Every row gives one point. Examples show where two turns around zero, p and q, send a point. Where does a point land after both, in the order given? Backwards means that the second turn is done in reverse. Each puzzle has new turns, and all numbers are rounded.
In the rows, 100 means zero.

Turn p:
98 87 81 -> 91 82 110
155 71 134 -> 143 127 149
109 131 98 -> 120 97 75
38 110 87 -> 46 95 66
Turn q:
77 123 91 -> 91 131 90
48 89 94 -> 82 111 51
64 100 120 -> 66 104 78
176 86 84 -> 154 69 149
136 102 111 -> 108 85 134
Where do these land?
q, then p: 66 74 87 -> 93 56 103
q, then p: 134 126 118 -> 103 146 98
p, then q: 47 97 73 -> 95 109 41
q, then p: 132 115 148 -> 73 152 108
q, then p: 77 69 71 -> 111 54 111
q, then p: 144 120 101 -> 121 143 107

Turn p:
97 53 124 142 88 120 -> 107 52 74 123 132 124
64 103 112 68 126 115 -> 71 98 140 75 106 118
138 135 145 103 104 54 -> 167 91 113 75 74 72
116 40 39 101 114 105 -> 57 118 29 88 119 109
49 115 124 109 134 92 -> 111 106 149 83 137 122
128 120 98 119 84 119 -> 118 102 89 129 72 108
107 135 58 58 49 96 -> 68 134 108 128 60 47
Turn q:
79 101 140 130 91 123 -> 110 93 129 114 125 142
125 91 131 51 83 59 -> 95 66 137 80 90 45
93 106 61 112 106 24 -> 91 165 105 107 88 45
115 149 36 108 112 131 -> 86 135 38 58 89 126
83 92 69 134 84 135 -> 119 121 80 115 79 146
79 81 134 46 109 132 -> 67 34 106 118 97 109
125 80 129 120 115 96 -> 132 87 105 108 133 88
Where do these land?
q, then p backwards: 148 92 104 74 158 100 -> 110 39 103 107 74 57
q, then p: 33 104 89 106 77 127 -> 92 81 127 161 104 133
q, then p backwards: 138 120 67 77 131 73 -> 122 71 70 74 94 53
q, then p: 77 101 125 95 58 123 -> 89 48 108 117 92 116
p, then q: 82 103 102 97 59 101 -> 113 122 121 123 119 93
p, then q: 122 53 125 99 132 52 -> 83 70 59 101 73 45
q, then p: 47 147 120 134 66 120 -> 90 71 157 122 71 152
p, then q backwards: 153 81 68 118 121 105 -> 116 105 43 110 112 134

Turn p:
121 77 111 113 102 83 82 88 35 -> 115 104 82 99 65 50 72 133 107
71 108 114 97 96 118 96 113 116 -> 93 115 116 95 108 117 94 80 77
73 102 90 116 124 107 122 81 48 -> 100 127 104 69 120 75 84 148 102
72 99 109 47 123 107 115 92 120 -> 98 97 131 87 132 124 70 76 126
72 108 101 114 126 91 96 107 124 -> 59 104 118 89 102 116 104 99 94
121 99 120 109 86 113 97 82 127 -> 103 102 93 144 100 117 102 96 95
91 89 79 108 114 115 94 103 92 -> 88 106 78 80 109 99 94 105 96
114 93 84 112 24 88 81 86 123 -> 113 108 78 144 97 68 146 57 93
124 126 91 87 98 96 97 108 105 -> 118 93 99 96 84 119 120 97 115
142 100 102 96 107 82 120 140 110 -> 114 44 102 97 81 115 115 108 95
Turn q:
104 84 70 111 128 82 97 97 100 -> 120 85 124 106 88 94 98 98 132
81 140 121 94 113 101 96 96 74 -> 86 113 90 118 133 90 88 66 94
84 62 75 86 109 100 127 92 97 -> 94 61 102 117 94 92 111 129 121
100 91 98 95 93 96 78 132 108 -> 124 101 97 109 87 123 90 104 84
118 108 105 90 96 96 77 95 72 -> 118 125 108 112 118 89 111 98 88
94 52 81 122 114 138 162 101 107 -> 86 35 73 81 72 90 138 111 127
101 120 98 90 93 101 65 88 114 -> 108 115 119 87 117 100 75 103 81
87 75 129 119 75 89 80 92 109 -> 80 105 128 100 85 127 116 100 72
122 128 154 87 85 85 165 97 107 -> 46 146 48 90 106 112 118 105 126
100 107 82 99 124 120 67 95 111 -> 129 83 118 82 119 97 81 91 96
108 133 88 106 69 91 84 115 101 -> 110 132 95 99 81 87 74 95 78
Where do these land?
p, then q backwards: 109 107 126 97 98 125 123 104 94 -> 98 90 95 78 98 100 66 115 106
p, then q: 117 116 119 96 94 86 102 98 157 -> 67 72 99 69 89 98 133 83 88
p, then q: 109 104 106 93 110 79 97 87 88 -> 96 110 100 92 85 122 91 106 92
p, then q: 54 96 91 151 101 157 117 60 94 -> 126 94 77 130 123 77 59 32 122
p, then q: 56 116 114 80 101 79 91 107 88 -> 72 131 104 105 135 119 95 103 89
q, then p backwards: 107 101 124 101 112 76 82 124 112 -> 102 126 112 82 104 127 89 94 118
p, then q: 112 61 96 86 112 126 109 96 92 -> 142 85 128 100 102 101 94 102 105
p, then q: 108 116 24 111 106 87 110 110 100 -> 89 70 64 109 97 97 80 143 144
q, then p: 114 81 77 103 78 75 97 110 87 -> 117 90 107 115 83 93 128 102 74
p, then q: 114 102 123 82 88 110 72 104 88 -> 107 126 116 81 95 82 104 108 78
